Each row is a point. To make a cloud, some directions were put in groups of two or more. Within a group, all points are equally far from the middle, so they leave a hole (a ring in 2 directions, a hollow ball in 3). The other directions are filled evenly. Then the cloud was stretched, turned, moved and blurred a little. Count the holes, and give their numbers of directions, smallest first.

Cloud (20 x 3):
[[-0.30 -0.55 -0.26]
 [ 0.58 -0.02  0.04]
 [ 0.03 -0.64 -0.32]
 [ 0.07 -0.01 -0.62]
 [-0.42 -0.11 -0.06]
 [-0.30  0.35  0.20]
 [ 0.41  0.40  0.01]
 [ 0.18  0.36  0.15]
 [-0.27 -0.25 -0.38]
 [ 0.30  0.06 -0.24]
 [-0.39 -0.39  0.01]
 [-0.49 -0.39  0.09]
 [-0.04 -0.14  0.20]
 [-0.04 -0.42 -0.20]
 [-0.38 -0.32 -0.19]
 [ 0.45 -0.10 -0.15]
 [ 0.27  0.07 -0.01]
 [-0.43  0.17 -0.28]
 [ 0.07  0.37 -0.08]
 [ 0.00 -0.15  0.23]]
Holes: 0

Cloud (27 x 4):
[[-0.51  0.13 -0.59  0.11]
 [-0.30  0.03  0.08  0.43]
 [-0.24 -0.31  0.13  0.40]
 [-0.40  0.24 -0.59  0.04]
 [-0.42 -0.44 -0.42 -0.06]
 [ 0.39 -0.06 -0.25  0.07]
 [-0.25 -0.46 -0.38 -0.20]
 [ 0.20 -0.47 -0.19  0.10]
 [-0.05 -0.21  0.17 -0.43]
 [-0.12  0.22 -0.51  0.25]
 [-0.19 -0.40 -0.15  0.44]
 [-0.02 -0.06 -0.37 -0.46]
 [-0.52  0.05  0.13  0.16]
 [ 0.44  0.01  0.00  0.14]
 [-0.05  0.20  0.00 -0.45]
 [-0.51  0.35 -0.09 -0.14]
 [ 0.09 -0.33  0.31 -0.14]
 [-0.59  0.33 -0.21 -0.17]
 [-0.44  0.22  0.10  0.15]
 [-0.23 -0.33  0.17  0.35]
 [-0.06  0.22 -0.49  0.24]
 [ 0.34 -0.39  0.10  0.13]
 [ 0.38 -0.16  0.22  0.00]
 [-0.27  0.33 -0.35 -0.37]
 [-0.03  0.23 -0.49  0.20]
 [-0.20  0.28  0.10  0.25]
 [ 0.11 -0.18  0.27 -0.29]]
Holes: 2 (2, 2)

Cloud (55 x 6):
[[-0.34  0.00  0.41  0.26 -0.22  0.29]
 [-0.33  0.17  0.44 -0.31 -0.21  0.11]
 [ 0.36 -0.20 -0.31 -0.15 -0.20 -0.14]
 [-0.36  0.00  0.15 -0.58 -0.07  0.25]
 [ 0.44  0.26 -0.26  0.25  0.18  0.35]
 [-0.01  0.39 -0.46  0.22  0.03  0.21]
 [-0.56 -0.38 -0.03 -0.07  0.13  0.17]
 [-0.03  0.24 -0.13 -0.22 -0.47 -0.12]
 [-0.35  0.15  0.43 -0.32 -0.20  0.09]
 [-0.12 -0.44  0.17 -0.38  0.21 -0.08]
 [-0.42 -0.26 -0.16 -0.34 -0.19  0.33]
 [-0.32 -0.11  0.12 -0.58 -0.25  0.11]
 [ 0.31 -0.12 -0.06  0.77  0.18  0.07]
 [-0.14 -0.31  0.25  0.26  0.07  0.53]
 [ 0.19 -0.54  0.22 -0.18  0.30  0.05]
 [-0.05 -0.68  0.06 -0.34 -0.09  0.25]
 [ 0.48 -0.15 -0.02  0.59 -0.29 -0.13]
 [ 0.28 -0.15 -0.44 -0.06  0.06 -0.10]
 [-0.19  0.13  0.12  0.07  0.13 -0.43]
 [ 0.03 -0.49  0.05  0.31 -0.28  0.53]
 [-0.01 -0.56 -0.13  0.44 -0.52  0.01]
 [ 0.52  0.42 -0.15 -0.04 -0.05  0.25]
 [-0.26  0.28 -0.12  0.43  0.29  0.05]
 [ 0.60  0.33  0.07  0.14  0.05  0.01]
 [ 0.40  0.38  0.20  0.30  0.08 -0.10]
 [-0.04 -0.63  0.39  0.28 -0.36  0.08]
 [ 0.21 -0.57 -0.29  0.06 -0.28  0.33]
 [-0.28  0.26  0.27  0.06  0.14 -0.27]
 [-0.14 -0.68  0.32  0.44 -0.05  0.13]
 [ 0.00 -0.24 -0.45  0.54  0.00 -0.20]
 [ 0.04 -0.40  0.19  0.47  0.30  0.29]
 [ 0.04 -0.20 -0.18  0.53 -0.05 -0.44]
 [ 0.55 -0.20 -0.09  0.07  0.06 -0.26]
 [ 0.01 -0.65  0.16  0.15  0.24  0.35]
 [ 0.15 -0.48  0.45  0.12  0.10 -0.20]
 [-0.19  0.23  0.06 -0.26  0.41  0.19]
 [ 0.04  0.47  0.25  0.10  0.17 -0.15]
 [ 0.30 -0.23 -0.08  0.43 -0.11 -0.43]
 [-0.20  0.24  0.16 -0.24 -0.51  0.09]
 [-0.51 -0.05 -0.16  0.04 -0.33  0.34]
 [ 0.00 -0.47  0.49  0.27 -0.30  0.15]
 [-0.14  0.02 -0.11 -0.27  0.39 -0.07]
 [-0.35  0.05  0.23 -0.55  0.04  0.19]
 [ 0.03 -0.16  0.07 -0.07 -0.16  0.67]
 [ 0.11  0.16  0.05  0.68  0.23  0.10]
 [ 0.12 -0.32 -0.34  0.14  0.34 -0.09]
 [-0.27 -0.62  0.12  0.22 -0.49 -0.05]
 [ 0.53 -0.04  0.22  0.33  0.13 -0.19]
 [-0.24  0.14 -0.04  0.37  0.08 -0.40]
 [-0.06 -0.64  0.15  0.28 -0.11  0.47]
 [ 0.12 -0.39 -0.24 -0.34 -0.34  0.12]
 [-0.22  0.27  0.27 -0.13  0.17 -0.24]
 [ 0.30  0.38  0.06 -0.07  0.38  0.18]
 [-0.58  0.00  0.30  0.03 -0.31  0.05]
 [-0.49 -0.37  0.24 -0.01 -0.37 -0.14]]
Holes: 3 (2, 2, 2)

Cloud (85 x 8):
[[-0.23 -0.19 -0.12 -0.31  0.47  0.03  0.05  0.09]
 [ 0.75 -0.09 -0.09  0.45 -0.36  0.15 -0.13 -0.01]
 [ 0.57  0.08  0.30  0.01 -0.18  0.27 -0.02 -0.40]
 [ 0.30 -0.46 -0.58 -0.12  0.37  0.00  0.03 -0.03]
 [-0.37 -0.10 -0.31  0.39 -0.30  0.09  0.39  0.17]
 [ 0.28  0.08 -0.30  0.25 -0.28  0.41 -0.49  0.25]
 [-0.45  0.01  0.05  0.20 -0.19  0.01 -0.39 -0.20]
 [ 0.82 -0.13  0.18  0.59  0.10 -0.03 -0.05  0.04]
 [-0.24 -0.04 -0.05  0.33 -0.64 -0.12  0.10 -0.28]
 [-0.07  0.15 -0.53  0.13  0.02 -0.14  0.00  0.67]
 [-0.06  0.28  0.42  0.13 -0.39 -0.15 -0.10  0.05]
 [ 0.26 -0.39 -0.33  0.12 -0.15 -0.02 -0.41 -0.27]
 [-0.37  0.08  0.34  0.45 -0.05 -0.36 -0.12 -0.08]
 [ 0.38 -0.04 -0.37  0.26 -0.44  0.46 -0.02  0.39]
 [-0.15  0.10 -0.07 -0.38  0.33  0.09  0.19  0.19]
 [-0.14  0.21  0.05 -0.16  0.29 -0.03  0.31  0.35]
 [ 0.24 -0.03  0.19  0.27  0.50  0.24 -0.51  0.06]
 [ 0.26  0.00 -0.12  0.56  0.16  0.49  0.03 -0.08]
 [-0.38  0.21  0.04 -0.27  0.10 -0.22  0.07 -0.24]
 [-0.06  0.51 -0.36  0.06  0.15 -0.32  0.05  0.08]
 [ 0.12  0.13 -0.05 -0.44  0.08 -0.44 -0.05 -0.12]
 [ 0.03  0.40 -0.15  0.11 -0.08  0.12 -0.53  0.20]
 [ 0.53  0.33 -0.04  0.52 -0.04 -0.22 -0.01 -0.09]
 [ 0.16  0.32 -0.03  0.54  0.10  0.22  0.37  0.03]
 [ 0.08 -0.58  0.02 -0.23  0.15 -0.34 -0.30  0.21]
 [ 0.69 -0.49  0.07  0.39 -0.26 -0.12 -0.04 -0.02]
 [ 0.29 -0.54 -0.45 -0.24  0.48 -0.03  0.01  0.07]
 [ 0.07 -0.26  0.09 -0.36 -0.01  0.30 -0.13  0.23]
 [ 0.86 -0.26 -0.10  0.42  0.18  0.20  0.00  0.29]
 [-0.25 -0.02  0.26 -0.18 -0.15 -0.29  0.38  0.15]
 [ 0.28 -0.37 -0.08 -0.18  0.11 -0.17 -0.54 -0.07]
 [-0.19 -0.32 -0.28  0.52 -0.12  0.14  0.37  0.22]
 [-0.34 -0.52 -0.04  0.29 -0.26 -0.03 -0.03 -0.27]
 [ 0.20 -0.10  0.26  0.29 -0.06  0.02  0.12 -0.64]
 [ 0.22  0.27 -0.26 -0.21  0.20 -0.09 -0.18 -0.43]
 [ 0.18 -0.53  0.08 -0.32  0.31 -0.22 -0.17  0.44]
 [ 0.24  0.10 -0.15 -0.08 -0.25 -0.12  0.38 -0.50]
 [ 0.48 -0.64  0.05  0.03  0.11 -0.03 -0.45 -0.03]
 [ 0.40  0.25 -0.01 -0.15  0.04  0.19 -0.54 -0.11]
 [ 0.18 -0.06 -0.16  0.64 -0.11  0.50  0.11  0.11]
 [-0.08 -0.38 -0.15 -0.09 -0.06  0.36  0.01  0.36]
 [ 0.34 -0.38 -0.59 -0.20 -0.01  0.04  0.12 -0.23]
 [ 0.13  0.01  0.37 -0.12  0.18 -0.04 -0.09 -0.53]
 [-0.22 -0.07 -0.45  0.14  0.37 -0.28 -0.34  0.26]
 [-0.11  0.39 -0.26  0.58 -0.28  0.13  0.38  0.01]
 [ 0.04  0.08  0.30  0.23  0.51 -0.30 -0.39 -0.08]
 [ 0.02 -0.17 -0.36  0.05  0.55 -0.03 -0.23  0.61]
 [ 0.00  0.31 -0.02  0.07  0.10  0.35 -0.53 -0.20]
 [ 0.41 -0.47 -0.36 -0.07 -0.35 -0.07  0.20 -0.21]
 [ 0.32  0.45  0.24 -0.18 -0.13  0.05  0.13  0.36]
 [ 0.37 -0.44 -0.15 -0.09  0.47 -0.14  0.34 -0.06]
 [ 0.61 -0.46  0.04  0.59  0.04  0.25 -0.13  0.29]
 [ 0.18 -0.32  0.14  0.13 -0.26  0.30 -0.21 -0.50]
 [ 0.33  0.11  0.14  0.15 -0.50 -0.37  0.14  0.00]
 [ 0.24 -0.24  0.38 -0.10  0.32 -0.44  0.27 -0.15]
 [-0.15 -0.29 -0.70  0.10 -0.13 -0.12 -0.10  0.10]
 [ 0.57 -0.55 -0.26  0.07  0.36  0.20  0.12  0.29]
 [ 0.56  0.51 -0.25  0.00  0.27  0.21 -0.12  0.16]
 [ 0.33 -0.26 -0.22  0.13  0.53  0.11  0.30  0.05]
 [ 0.27 -0.05 -0.21  0.32  0.61 -0.02  0.17 -0.06]
 [-0.03  0.56 -0.37 -0.06  0.06 -0.14  0.28  0.28]
 [ 0.39 -0.26  0.08 -0.38  0.49 -0.36  0.18  0.29]
 [ 0.43 -0.12 -0.72  0.16  0.08  0.35 -0.05  0.22]
 [ 0.40 -0.10 -0.62 -0.17 -0.05  0.36  0.24  0.04]
 [ 0.15  0.18  0.00  0.26  0.38 -0.53 -0.03 -0.10]
 [-0.18  0.21 -0.35  0.28 -0.12  0.46 -0.38  0.15]
 [ 0.14  0.28 -0.33  0.04  0.45 -0.40  0.15  0.09]
 [ 0.45 -0.17 -0.25 -0.01  0.51 -0.17  0.40  0.14]
 [ 0.17 -0.17  0.03  0.00  0.51 -0.44  0.23 -0.24]
 [ 0.24  0.08  0.63  0.20  0.24 -0.27 -0.14  0.07]
 [ 0.14 -0.24 -0.13  0.15 -0.33  0.52  0.01  0.33]
 [ 0.03  0.01  0.39  0.60 -0.41  0.07 -0.03  0.27]
 [ 0.37 -0.46 -0.08 -0.26 -0.08 -0.10 -0.39  0.26]
 [ 0.09  0.21 -0.53 -0.06  0.07  0.27 -0.31  0.51]
 [ 0.22 -0.01 -0.21  0.63 -0.32 -0.06 -0.36  0.26]
 [ 0.32  0.14  0.00 -0.30  0.17 -0.41 -0.09 -0.25]
 [ 0.28 -0.09  0.18  0.33  0.01  0.40 -0.33 -0.45]
 [-0.34 -0.17 -0.13  0.81 -0.02 -0.08 -0.13  0.10]
 [ 0.36 -0.19 -0.55 -0.19  0.25 -0.04  0.09 -0.26]
 [ 0.57 -0.18  0.13  0.14  0.41  0.36  0.04  0.19]
 [ 0.34 -0.19  0.02  0.89 -0.01  0.21  0.02  0.24]
 [ 0.51 -0.18 -0.13 -0.56  0.03  0.10 -0.24  0.26]
 [ 0.53 -0.41 -0.26  0.09  0.34 -0.05  0.43  0.15]
 [ 0.34 -0.05 -0.55  0.35 -0.32  0.11  0.30  0.49]
 [ 0.51 -0.01  0.07 -0.39  0.18 -0.19 -0.18  0.49]]
Holes: 3 (2, 3, 3)
